Every row gives one point. A path goes straight from each point to the next, and from the last back to the first. The post is the endless flat space through its rows: a point in 2 columns, a line in 3, a plane in 4, and so on, so that a path can go around it. How many times does the path go around the post? Going back the other way cancels.
In the rows, 128 means zero.

Post (1 x 2):
[[118 107]]
Path (10 x 2):
[[104 122]
 [103 139]
 [ 88 106]
 [ 97  81]
 [129  87]
 [140 110]
 [135 126]
 [149  99]
 [123  66]
 [103  97]]
Times around: 0

Post (5 x 6):
[[145 127 127 154 126  87]
 [143 109 148 175 203 116]
 [136 128 150 130  87 132]
 [134 144  85 116 144 132]
 [129 127 132 165  65 159]]
Path (8 x 6):
[[151 162 137 142 110 102]
 [107 164 113 122  99  84]
 [106 116 129 151 111 124]
 [140 103 112 160 101 167]
 [169 134 105 141 115 119]
 [157 161 104 157  80 166]
 [131 154 153 172 138 113]
 [131 152 167 192 129  97]]
Times around: 1

Post (10 x 11):
[[128 136 125  89  55 136 189 171  96 150 134]
 [136 140  98 105 148  77 107 175 184 132 119]
 [143 148 118 183 113 147 160 174 164 164 106]
 [138 136  92 131 105 140 121 112 132 145 110]
 [137 141  56 122 102 179 111 157 177 116 127]
 [130 149 142 146  92 114 124 147 162 157 173]
 [130 135 151 156 156  81  88 122 116  76 111]
 [130 135 192 103 112 143 184 138 127 136  82]
 [129 145 111 119 114  47 165 117 160 110 160]
 [136 138 116 158 222 101 165 163  84 132 152]]
Path (15 x 11):
[[ 90 134 160 105 100 116 155 139 132 142 103]
 [133 175 141 155 152 120 155 127 108 132 113]
 [175 160 133 121 126 140 110 147 149 118 155]
 [172 111 132 136  79  93  86 158 128 145 125]
 [135 119  97 144 115 106 153 138 130 147 135]
 [ 92 115 104 117 134  73 127 184 156 146 130]
 [107 163 126 139 135 122 144 142 150 159 164]
 [119 148 114 124  93 132 147 180 163 149 137]
 [127 133 123 142  95 107 115 178 150 147 122]
 [149 107 123 149 107 118 140 117 147 156 132]
 [153 145 113 120 150 108 162 179 144 102 148]
 [143 162 121 167 118 133 170 155 108 153 107]
 [111 162  93  77  84 128 139 144 134 140  97]
 [ 93 125  85 138 121 114 170 136 171 149 141]
 [123 111 131 121 156 130 176 103 157 168 113]]
Times around: 0

Post (17 x 18):
[[133 143 127 102 136  96 170  61 124 119 143 107  95 127 164 127 114  96]
 [146 109 132 128 101 195 145 174 145 155  90 147 158 133 184  86 158 150]
 [123 115 105 164 180 117  94 146  55 137 118 131 161  93 157  86 120  77]
 [144 109 101 177 140 130  93 124  83 148 106 165 173 137 131  79 152 140]
 [143 121 146  90 187 124 162 131 145  84  89 133 118 157 125 176  96 180]
 [135 134 116 131 111 121 174  74 105  95 142 143 125 118 134 150  84  42]
 [127 122 134 184 178 106 110 141  95 148 156 138 128  90  92  78 103  98]
 [142 127 123 135  93 130 125 142 138 155 111 154 134 133 198 119  90 148]
 [137 121 174 101 133 116 169 150 112  60  98 126  71 178 137 149 113 167]
 [143 112 167 124 110 154 121 160 124 140 144 169 180 139 190 128 155 164]
 [140 121 124 104  99 144 112 171 105 155 121 143 201 146 154  70 129 136]
 [132 120 132 108 113 123 150 163 129 178 113 163 128 162 172 142 143 126]
 [128 123  87 171 183 134  82 149 110 106 148 134 151 155 137  76 123  97]
 [135 138 141 134 107 110 121 101 128 135 125  81 107 116 134 166 115  78]
 [150 118 103 142 100 143 165 176 114 138 133 127 176 138 174 127 147 171]
 [130 152  89 102 136 122 112  82  87 119 153 123  59  95 121 158  93  78]
 [154 126 137  99 106  96 142 176 168 108  95 156 131 123 163 132 155 163]]
Path (9 x 18):
[[117  84 114 155 139 122 129 150  97  94 111 128 146 137 168  80 119 145]
 [ 99 128 135 127 148 120 142 138  92 144 135 119 145 126 145 109 117 127]
 [115 103 125 146 133 176 135 119  90 141 141 181 112 117 166 106 117 127]
 [149  75 133 134  79 116 134 161  98 142 129 127 139 128 153  99 144 163]
 [170 115 107 165 134  93 127 136  91 118 147 149 143 112 174 128  79 118]
 [154 123 134 164 173 100 130 120 113 102 110 129 142 132 156 146 135 168]
 [134 156 131 130 106  94 181 142 109 146 155 125 145 156 157 109 120 100]
 [157 133 148 113 138 108 127 171 119  95 159 133 135 149 164  96 136 126]
 [158 117 111 107 132  88 157 135 149 108 130 168 120 131 179 129 130 146]]
Times around: 0

Post (17 x 18):
[[139 164 167 120 119 112 141 153 130 101 117 123 141 148 116  91 150 117]
 [104 137  97 146 112 132  97 100 212 113 126 170 174 170 104 111 159 135]
 [117 129 137 161  90 134 129 143 147 106  92 172 131 120 123 180 154 111]
 [108 141 123 152  98 139 209 105  80 110 141 127 154 131 139 154 144  69]
 [157 154 116 121 153 173 152 183 137 124 188 177 135  76  82 156  62 139]
 [137 194 147  81 126 138 136 145 179 169 172 143  95  68 124 153  91  71]
 [ 98 120 131 136 115 159 121 121 106 138 149 153 163 116 153 151 147  96]
 [ 93 149 119  82  77  81 123 110 164  83 249 129 113 164 116 168 142  98]
 [125 135  94  95 123 119 117 108 128 123 111 152 135 108 101 134 169 143]
 [102 132  99 118 108 177 112  94 182 129 106 175 125 217  97 127 171 125]
 [139 137 113 134 132 123 120 106 128 165 114 176 102 105 132 107 125 107]
 [127 141 165  98 103 108 163 130 136 106 159 191 154 100 136 121 148 131]
 [120 141  95 126  95 134 188 143  79 122 106 139 151 160 173 133 143  96]
 [119 125 132 154 101 128 172 127 109 163 133 124 145 111 122 214 108 131]
 [169 165 154  79 235 121 125 110 161 155 124 160 132 114 155 108 123  68]
 [120 150 100 130 124 158 124 110 172  99 113 126 103 156 127 120 154 181]
 [115 100 110  93 114 139  99  83 151  84 115 172 150 134 105 135 107 155]]
Path (17 x 18):
[[125 132 139 118 133 125 159 146 164 135 112 151 145 124 125 150 130  86]
 [100 118 109 144 131 151 130 149 121 129 151 102 142 111 130 152 130 136]
 [146 139 117 120 132 150 149 127 125 118  81 166 142 107 117 121 169 102]
 [136 152 121 152 133 148  85 114 159 147 146 117 177 145 157 156 124  95]
 [116 174 100 117 131 152  98 140 164 130 138 166 116 163 106 157 132 108]
 [ 98 151 122 128 119 128 159 118 133 131 124 152 131 102 137 142 129 116]
 [ 98 106  75 136 130 157 134 152 124 102 141 138 130 134 113 128 137 116]
 [132 113 139 134 126 127 124 124 165 126  90 143 127 122 121 129 147 100]
 [145 131 135 137 127 103 128 130 153 109 108 128 151 154 151 140 141 138]
 [131 164 135 117 145 122 116 110 177 111 159 151 157 129 151 111 147 112]
 [118 155 133 160  93 133 148 146 102 134 121 164 134 132 106 157 131 126]
 [117 119 134 128 126 110 143 135 124 118 106 163 164 171 143 125 130 140]
 [102 105 109 116 117 144  94 107 145 109 147 154 132 111  85 143 163 128]
 [143 124 126 146 110 130 111 152 140 114 192 150 164 163 130 103 129 106]
 [119 154 105 158  78 118 148  75 135  84 149 140 154 141  86 140 155 106]
 [ 96 135 140 135 118 155 115 109 138 127 149 175 160 108  94 150 162 140]
 [107 145 172 140 114 178 144 163 117 149  95 160 114 117 110 161 151 124]]
Times around: 3

Post (17 x 18):
[[142 152 178 131 135 139 167 124 152  94  91  59 140 133 100 165 136 135]
 [134 177 161 171 130 138 110 131 149 184  76 118 101 160 130 137 139 144]
 [116 122 117 154 156 122  79 126 116 131 109 176 187 121 115 122 127 132]
 [126 152 108  99 134  75 173 139 110 141  65 127 125 153 120 116 155 105]
 [174 139 107 114 191 166 140 106 153 164 145  94 101 139  86 144 116  87]
 [111 131 104 148 155 123 130  81 169 107  77 152 141 152 134 114 179 130]
 [125 108 178 163 155 100  98 104 100 134 144 177 137 165 137 127 141 129]
 [140 131 148 127 152 146 185 158 112 142 138  96 115 117 158 129 117 142]
 [104  84 126 103 117 130 148 140 120 123 163 155 172 162 114 164 176 172]
 [118 100 156  87 109 155 132 116 146 111 144  94 184 128 167 165 121 136]
 [139 122 154  99 142 110  95 117 127 145 132 175 143 142  81  72 147 146]
 [150 152 176 151 149 140 139  73 162 167  86 130 138 131 108 153 207  83]
 [126 117  88 187 111 153  97 108  84 168 133 109 158 135 115 133 160 121]
 [123 110 140 103  87 103 126 149 110  94 148 180 147 140 118 146 186 110]
 [108 126 134  98 124  72 174 172 164 155 150 106 113 124 148 116 126 100]
 [ 88 103  81  78 199  98 123 135 133 129 110 127 113 117 135  99 155 156]
 [113 121 100 108  75 105 170  83 124 121 121 132 136 106 105 156 168 134]]
Path (17 x 18):
[[ 77 131 110 109 163 117 121 129 156 120 149 124  94 166 128 163  75 138]
 [104 115 110 101 133 118 149 122 115 176  79 132 132 121 109 118 156 142]
 [174 106 201 139 165 134 180 138 101 142 130 101 127 126  93 107 152  78]
 [110 138 152 128 134 135 163 122 127  99  92 137 104 135  79 128 180 131]
 [135 163 166 110 157 134 171 128 124 111 127 127 134 149 145 100 158 114]
 [121 132 153 140 121 108 132  90 156 165 151  71 144 135  98 151 163 153]
 [128 155 153 115 152 121 127 109 108 153 125 104  98  97 130  99 167 121]
 [101 145 133 157 153 112 158  98 102 161 127 101 114 161 125 141  98  95]
 [125 115 140 161  96 132 126 119 109 168  73 100 146 108 133 135 131 104]
 [163 109 122 165 178 142 144 121 123 169 112 140 127 141 126 130 167 153]
 [129  98 138  98 119 138 134 101 103 162  87 136 140 124 128 141 158 174]
 [137 106 186 101 136 122 188 113 114  86 121 120 104 114  70 109 146 123]
 [113 130 124 157  76 119 138 126 156 141 124 131 179 139  34 148 167 121]
 [122 115 115 110 159 136 121 122 140 164  69 174 146  86 134  99 196 110]
 [165 130 122 163 161 149 137 107 152 136 108 137 142 120 125 132 120 155]
 [163 156 194 116 131 133 116 100 137 160 108 140 201 167 173 167 162 103]
 [154 152 147 128 142 143  88 126  88 181 136 182 130 163 134 139 120 122]]
Times around: 1

Post (17 x 18):
[[136 112 126  60 114 168 147 145  97 159 155 136 135 118 185 112 168 160]
 [127 123 122  92  90 111 132  93  99 122 124  97 190 141 119 137  54 176]
 [138 120 124 149 159 115 126 143 152 109 131 144 150 118 120 100  88 101]
 [129 118 174 105 171 130 140  94 144 123 153  95 103 123 124 108 119  77]
 [177 121 123  90 174 127 131 138 108 179 150 146 163 142 133 138 148  94]
 [136 111 136  86  95 165 110 160 150 150 106  97 133 143  90 168 133 100]
 [117 104 167 101 118 123 118 152 137 131 155 140  76 155  88 178  92 145]
 [110 125 168  90 153 155 122 109 145 118 128 118 148 111 118 157 206 181]
 [131 103 112  94 194  84 113 164 100  89  96  86 116 119 102 130 144 118]
 [114 121  95  86 154 133  85 159 137 147 118 148 130 193 119  99  99 170]
 [106 104 155 197 150 163 150 163 134 123 139  88 107 170  83  98 109 158]
 [156 124  90  87 154 130 154  83 111 187 123 139 110 109 175 118 161 141]
 [126 133 106 167 199 151 128 130 138 189 133 106 144 116 225 106  99 170]
 [151 124 138 150 192 178 133 131  83 137 104 132 114 139 108 128 111  89]
 [116 109 153 116 133 120 153 110 118 153 112 148  97 199 162 127  85 122]
 [112 123 188 191 138 131 114 148 112 126 118  91 133 113  85  77 122 150]
 [124 128  96 141 129 134  93 139 121 129 147 107 110 173 163 143 127 154]]
Path (7 x 18):
[[104 104 166  82 180 126 105 135 121 164 122 130 136 128 148 121 110 106]
 [108  69 103 105 135 168 114 160 121 129 113 101  95 134 141 108 122 154]
 [169 105 125 122 171 148 109 142  94 151 125 136 118 112 136 135 109 149]
 [148 124 129 101 161 131  93 129 136 150 128 135 155 107 137 114 134 140]
 [142 128 139  87 159  78 122  99 164 105 118 166 148 148 153 156 116 118]
 [151 154 135 114 109 195 130 125 115 160 161 114 133 146 100 133  89 156]
 [114 123 129 172 119 121 149 121 158 146 157 125 104 150 129 123 114 147]]
Times around: 1

Post (17 x 18):
[[121 145 106 145 143  98 147 156 129 146  89 124 141 128 158 189  98 181]
 [120 132 153 186 120  84 124 168  95 128 184  61 125  89 109 122 171  99]
 [131 148  88 162 169 108 119  66 122 137 140  79 143 122 139 101 153 113]
 [120 118 102  76  78  91 146 138 146 138 113 106 115 157 134 149 126 153]
 [146  85 139 142 124 128 156 137 100  95 178 107 170 152 100 120 131 111]
 [139 125 170 117 112 136 130 153 116 145 126 152 101 188 162 158 130 166]
 [159 120 131 151 100 100 182 141 106 134 218 123 147 112 157  95 146  90]
 [123 152 138 152 193  75 137 106 179 114  74 107  98 110 133 112  92 127]
 [138 107 114  63 147  87 146 158 145 114 123 167  78 157 144 225 140 200]
 [132 176 118 135 165 140 123 120 214  93  82 107 131 102 160 139 128 157]
 [125 151 100 141 185 128 127 137 160 149 116 118 150 123 129 117 141  52]
 [113 133 133 128 164  93 124 132 137  93 127  93 168 156 194 117 158  86]
 [122 166 143 119 158 112 156  95 152 103  42 132 122  98 140 165 145 122]
 [132 114 145  82 119  79 121 151 126 149 129 160 154 124 134 150 135 193]
 [130 128  90 180  86  72  97 128  88 100 190 148 165 143 122 100 148  81]
 [165  83 106 157 115  98 147 196  77 127 151 113 118 116 122  83 165 147]
 [132 137 118  67 137 122 115 149  95 105 122 136 107 122 147 158  96 164]]
Path (15 x 18):
[[144 108 105 114 124  77 148 124  81 105 135  88 143 137 144 102 142 136]
 [165 140 128 147 131 109 119 140  98 158 143 107 116 118 132 132 110 149]
 [136  89 171 174 149 126 110 130 136 114 120 119 113 160 122 165 135 159]
 [104 114  98 137 122 148 135 114 114 131 121 130 167 110 116 138 107 146]
 [105 146 116 137 122 123 142 132 130  98 102 155 114 179 155 138 147 138]
 [128 160 156 132 125  78 160 118 102 123 131 119 133 137 159 120 132 120]
 [149 132 161 145 149 108 140 149  98 107 117 154 128 154 165 158 153 116]
 [131 181 115 130 157 115 131 126 149 136 110 120 109 134  92 174 117 122]
 [ 97 114 106  98 129  81 136 126  99 136 149 118 149 144 109 130 158 155]
 [106 121  99 132 144  95 101 127 159 112 138 118 129 104 107 150 123 160]
 [138 124 113 167 145 118 109 115 128 125 110  94 127  87 147 152 161 125]
 [158  85 157  99 173  54 133 112 140  91 153 152 120 130 138  96 166 102]
 [136  87  92 116 168  75 121 108 150 112 130 117  95 106 157 103 159 154]
 [ 92 133 153 129 136 103 155 142 137 139 149 119 109 138 148 141 144  88]
 [110 140  94 124 208  75 143 135 122 101 114 158 123 163 107 145  80 139]]
Times around: 1

Post (17 x 18):
[[113 136 120 118 109 119 132  98 149  96 126 105  94 128 130 119 117 148]
 [198 128 122  93 104 123 171 118 110 149 126 114 127 121 127 172  91 102]
 [142 110 147 144 179 121 107 103 111 140 126 136 115 114 148 144 127 107]
 [138 149 138 135 145 108 112 105 113 173 136 146 128 113 100 102 118 136]
 [157 141 115 100 128 133 101 119 120 110 101 151 164 121 170 101 116 130]
 [176 137 166 155 154 143 109 101 113 110  94 135 116 120 126  81 155 171]
 [114 144 104  96  95 147 130 150 177 101 133 133 108 160  97 164 106 121]
 [138 100 118 119 108 163 121 112 155 111 122 147 137 100  97 100 144 155]
 [118 119 131 145 170 130 115  93 102 105 102 146 135 106 117 127 117 165]
 [105 162 126 127 149 129 119 115  96 134  87 107 130 109 118  92 165 128]
 [160 164 103 157 120 175 136 144 114 123 100 101 167 123 124 101 133 119]
 [145 149 140 135 120 167 119 155 120 108 107 100  97 113 121 122  97 104]
 [151 106  91 134 108 138  87 110  99  74 115 142 162 180 129 115 124 132]
 [158 149  98  92 139 136 149 129  75 112 139 113 120 134 165  81 121 140]
 [117 132 141 140  81 160 133 140 146 123 119 175 144 114 109 184 119 117]
 [142 121 163 117 136  97 143 142 122 129 125  63 162 120  96 107 137 165]
 [107 139 138  78 126 124 156 132 141 106 121 109 127 172 137  77 100  94]]
Path (25 x 18):
[[121 162 102 110 124 152 142 129 122 151 154  73  91 138  98 118 139 140]
 [153 138 135 116  83 111  97  97 154 123  89  93 149 127 109 106 118  97]
 [133 128  99 162 140 138 133 100  98  93 112 116 103 136 102  94  84 112]
 [151 130 117 108 102 103 114  95 132 121  79 144  59 114 107 133 157 118]
 [142 138 157 141 126 110 135 116 102 138  92 129  83 124  47  72 139 169]
 [161 101 107 110 137 139 148 113 105 134 131  81 151  84 196  87  75 113]
 [130 122 107  72 132 171 125 139 100 134 122 108 153  78  86 153 122 128]
 [109 151  96 108 130 140 110 128 118 127  78 105 155 103  85 137 169 111]
 [107 133  82 100 155 112 171 107 113 143 146 132 143 129  76  55 135 135]
 [119 155 168  91 117 127 144 184 137 159 135 133 101 133 113 121 100 156]
 [139  84 130  79 140 157 149 154 143 133 140  88 156 119 161 123 120 117]
 [157 149 119 161 127 105 117  61  64 152 176 171  99 124  78 139  94 172]
 [137 118 142 168 165 194 103 128 171  85 126 181 145  82 111  83 171 145]
 [168 133  92  24  73 122 178 125  95 114 153 134 119 127 102 148 121  95]
 [166 157 126 137 120 177 131 120  83  82 103 120 142 175 142 111 104 124]
 [133 195 180 121 168 113 134 133 123 130  89  51 119 105  73  54 119 169]
 [159 155 128  72 119 128 131 166 150 124 104 119 151 133 112 107  96  97]
 [ 94 102 142  65 134 141 175 145  84 144 106 125 110  95  95  63 123  92]
 [178 106 165 118 125 137 157 135 114 147  98  57 175 145 133  80 142  79]
 [111 106 125 138 124 113  83  94 137 117 126 152 161 118 136 165 120 140]
 [126 154 141  88 138 146 105 101 107 123  71 106  67 160  97  73 157 137]
 [133 104 129  76 162 131 117  90 115  88 139 170 131 156 139  95 132 148]
 [138 183 111 123  97 126 156 162 127 108 140  62 135 154  96 113  81  77]
 [134 143 113 105 105 124 106 174 106  93 111 136 130 141 158 147 159 141]
 [149 153 173  63 163 136 120 163 119 123  56  88 141 140 151  92 132 130]]
Times around: 4

Post (17 x 18):
[[142 106  92 125 143 136 156 150 146 142  69 174  93 141 121 145 189 101]
 [149 129 139 142 143 121 133 114 154  88 105 129  95 106 134 119  95 139]
 [171  97 161 136 101  50 144 105 155 163 100 144  99 109 114 128 139  93]
 [120  85 107 166 151 132 141 140 123 112 133 121 155 125 155 120 100 117]
 [145 126 119 143 115  87 110 167  94 111 110 156 132 114 123 120 137  69]
 [135 108 169  99 120 147 137 120  99 170 140 148 139 133  89 107  86  73]
 [133  86 160 164 104 134 130 136 115  61 136 150 147 194  89 131 141  81]
 [160 124  91 117 129 143 146 126 138 127 121  92 118 105 128 101 160 116]
 [128 157 128 145  57 124 103 176 174 130  79 159 154  84 166 117 133 184]
 [148 123 165 116 120 156 144 113 134 108 153 108 113 168 126 174  85 157]
 [132 135  74 144 107 102 126 149 157 139  98 155 131 116  99 115 126 115]
 [145 122 126 141  92 156 164 132 106 163 160 143 115 137 134  85 130 137]
 [122 110 137 150 127  75  71 163 117 101 104 147 181 141 149  89  80 159]
 [149  99 120 146 111 122  74 147 119 142 138 162 129  91 141 111 141 131]
 [109 130 146 101 147 101  90  69 116 144 120 147 105 141 126 167 143 118]
 [146 146 133 169 134 175 113 166 139 158  61 153 140 153 111 146 157 122]
 [120 123 156 109 144  96  99 121 138 140 142 137 110  85 113 138 157 130]]
Path (22 x 18):
[[154 104 156 123  99 137 159  98  81 118 193 132 112 145 139 118 169 113]
 [163 117 142 141  98 144 100 119 110 154 131 141 124 116  76 118 162 105]
 [100 134 142 124 118 156 102 179 167 111  95 132 127 110 113 191 168 160]
 [133  93 111 142 120  97  76 128 110 182 143 158 126 171 122 120 137  93]
 [130 144 160 123 121  96 148 142 156  79  62 168 125 153 155 125 113 105]
 [160 119 185 117 107  40  99 122 130 162 100 205 106  87 142 128 108 127]
 [115 104  88 116 143  95 110 107 183 151 132 121 174  70  88 150 108 147]
 [180 132 152 174 160  96 121  90  92 145 118 144 122 155 141 106 127 103]
 [168 106 190 132 132 132  99 145 156 176  90 129 147 139 139 156 119 124]
 [161 110 132 152  92 129 124 125 135  82 109 113 132 146 154  88 107 106]
 [154 136 121 148 131 121  57 139 140 152  82 158 161 154 117 118 139 103]
 [135 107 110 126 147 135  99 151 137  97 119 149 117 109 164 149 140 127]
 [140 115 125 112 111 128 131 128 119 169  73 152 100 195 152 131 152 127]
 [166  89 166 104 111  69 129 157  91 122 132 121 130 143 140 155 121  42]
 [110 127 104  90 186  68  61 147 114 136 127 167 135 129 147 117 140 148]
 [150  80 124 134 139  93  94 148 120 163 133 159 112 152 191 155  88 155]
 [ 96 116 100 151  91 134 139 157 153 186  97 161 104 137  91  98 169 127]
 [168  79 116 158 117 145 101 118 138 157 121 126 122 115 128 153 131 126]
 [175  78 132 107 130 138 115 117 124 144 116 145 132 126  99 136 143  86]
 [203 114 130 128 152 168 148 114 123 107 103 145  81 176 145 139 155 115]
 [147 106 128 159 133 142 111  98 173 158 116 138 124 177 135 128  70 128]
 [133  90 117 119 128 109 106 113  91 155 156 169 138 201 111 150 132  93]]
Times around: 0

Post (17 x 18):
[[ 95 116 104  91 150 142  68 115  87 153  97 161 108 118  74 106 104  72]
 [145  96  85 100  92 121 119  75  82  75 197 109 135 136 155 136 133 127]
 [133 110 109 158 144  84 117  89  82  86 146 105 136 149 138 134 154 148]
 [162 140 107 149 110  89 135 112 115  88 182 136 160 138 145  93 128 102]
 [152 169 128 133 131 164 168 161 122 160  92 129 120 116 111 139 125 125]
 [123 105 142  91 111 117  59 137 136 170  95 146 137 105 112 148 108  77]
 [132  97  89 135  79 122 115 101 131  88 143 115 127 164 121  94 147 144]
 [117 132 142 100 116 117  84 149 109 195 127 149 107 134  92 127  89 136]
 [ 76 119 142 120 130 140  88 106 145 163 123 150 125  79  84 142  76  99]
 [149 110 133 152  98 107 135  95 101 101 164 141  98 111 155  92 171 125]
 [194  78 123 130 136 119 135  82 116  76 169 102 123 144 131  93 128 137]
 [152  94 108 166 117 131 136 147 108  99 145 148 121 133 174 126 105 132]
 [129 135 111 119 133 159  45 137 121 144 135 141 139  91  96 114 124 118]
 [132 137  96 133 146 127 129 123 130 186 116 105 109 119 156  98 123 125]
 [138  97  88 104 121 101  83 124 137 176 117 166 119  77  72 145  96 114]
 [125 122 111 115 139 145  66 126 156 182 139 158  95 135  83 168 111  83]
 [131 115 128 119 153 150 155 141 130 203 119 161 153 142 127 123 150 140]]
Path (22 x 18):
[[ 82 166 151 130 175 128  96 110  70 152 117 159 108 131 112 120 127  86]
 [ 99 127 119 116 151 137  96  88 140 124 143 124  97 124  72  83 159 127]
 [ 96 104 152  74 144 146 107 106  98 178 138 134 117 153  61 108 141 106]
 [ 88 119  75 127  98 151  98 119  64 144 111 150 113 117 140 121 155 109]
 [158 129 165 128 163 160  80  86 139 101 112 123 114 124  65  57 126  96]
 [139 119 127 109 107 153  86  82 117 101 109 124  91 140 137  83 125 102]
 [125  73  77 102  67  68  93  92 148 167 158 114 159 129 132 143  93 163]
 [127 120 111 142 179 104  62  84  85 166 146  98 118 114  90  82 141 102]
 [151  91  95  92 108 112 102 139 109 132 127 116 107 112 108 136 127 148]
 [ 93  89 119 120 109 172 117 114 107 101 154 170 105 100 134 173 127 137]
 [125  99  76  98  91 157 139 130 135 142 149 127 101  74 115 108  97 131]
 [175  61 132 109 108 111  94 115 111 124 139 116 111 114 100  90 123 109]
 [107 122 125 104 148 141 122 122  96 103 122  95 100 133 110 137 136 142]
 [155 110  80 105 116 167  87 133  95  78 104 123 124 114 142 107 116 103]
 [158 111 150 128 128 117 131 125 154 144 131 129 106 144 133 107 116 154]
 [109  78  74 117 136 125 147  91 112 112 131 121 120 135 129  93 146 107]
 [135  65  89  99 136  68  72 104 135 111 130 131  81 143 102 132 154 114]
 [117 145 113  87 121 174 108 101 134 137 162 149 119 139 121 123 140 109]
 [148 132  73 115 119 110 100 128 142 128 128  98 124 164  93 124 151 156]
 [125 149 133 144 152  89 157 127 101 128 167 133 124 107 142 172 144  94]
 [167 146 156 127 112 106 123 115 136 130 164 170 120 106 132 141 133  92]
 [126 139  80 106 115 123  52 107  52 132 103 128  97 181 132 134 132 118]]
Times around: 0
